Each row is a point. Each copy is the shape, with its points in the same order, turned, moved and blurred by noise. Some copies are also mirrored. Which?

Shape (8 x 3):
|  4.3 | -2.0 | -3.1 |
| -5.7 |  1.3 | -5.7 |
| -5.7 | -1.9 | -3.5 |
|  3.6 | -7.0 |  1.4 |
|  1.7 |  0.6 | -1.7 |
|  0.4 | -1.8 | -0.6 |
| -3.1 | -1.7 | -0.2 |
| -2.6 |  5.6 | -1.5 |
Copy 1 (8 x 3):
| -0.8 | -2.4 | -4.9 |
| -6.8 |  4.5 |  0.9 |
| -7.0 |  1.0 |  2.5 |
| -0.9 | -8.3 | -1.5 |
| -0.1 |  0.0 | -1.8 |
| -1.4 | -2.0 | -0.2 |
| -3.4 | -1.0 |  2.6 |
| -0.2 |  5.7 |  1.5 |
Copy 1 is: only turned
Copy 2, 8 rows:
|  1.4 |  1.5 | -5.4 |
| -4.3 | -5.5 |  1.9 |
| -6.1 | -2.7 |  1.2 |
| -2.3 |  6.6 | -3.8 |
|  0.7 | -0.6 | -2.1 |
| -0.9 |  1.0 | -1.4 |
| -3.2 |  1.6 |  1.9 |
|  0.8 | -3.9 |  4.0 |
Copy 2 is: mirrored
Copy 3, 8 rows:
|  5.1 | -2.9 | -1.3 |
| -3.8 |  1.7 | -6.1 |
| -5.1 | -0.4 | -3.7 |
|  1.9 | -6.2 |  2.8 |
|  2.9 |  0.6 | -0.9 |
|  0.7 | -2.1 | -0.1 |
| -2.7 | -0.1 |  0.6 |
| -0.1 |  6.7 | -1.8 |
Copy 3 is: only turned
Copy 4, 8 rows:
|  2.0 | -3.8 |  0.3 |
|  5.5 |  6.2 | -3.8 |
|  5.4 |  4.9 |  0.2 |
|  2.5 | -3.5 |  7.6 |
|  0.6 |  0.0 | -0.3 |
|  1.0 |  0.5 |  1.3 |
|  2.8 |  3.7 |  2.3 |
| -1.7 |  5.0 | -3.9 |
Copy 4 is: mirrored
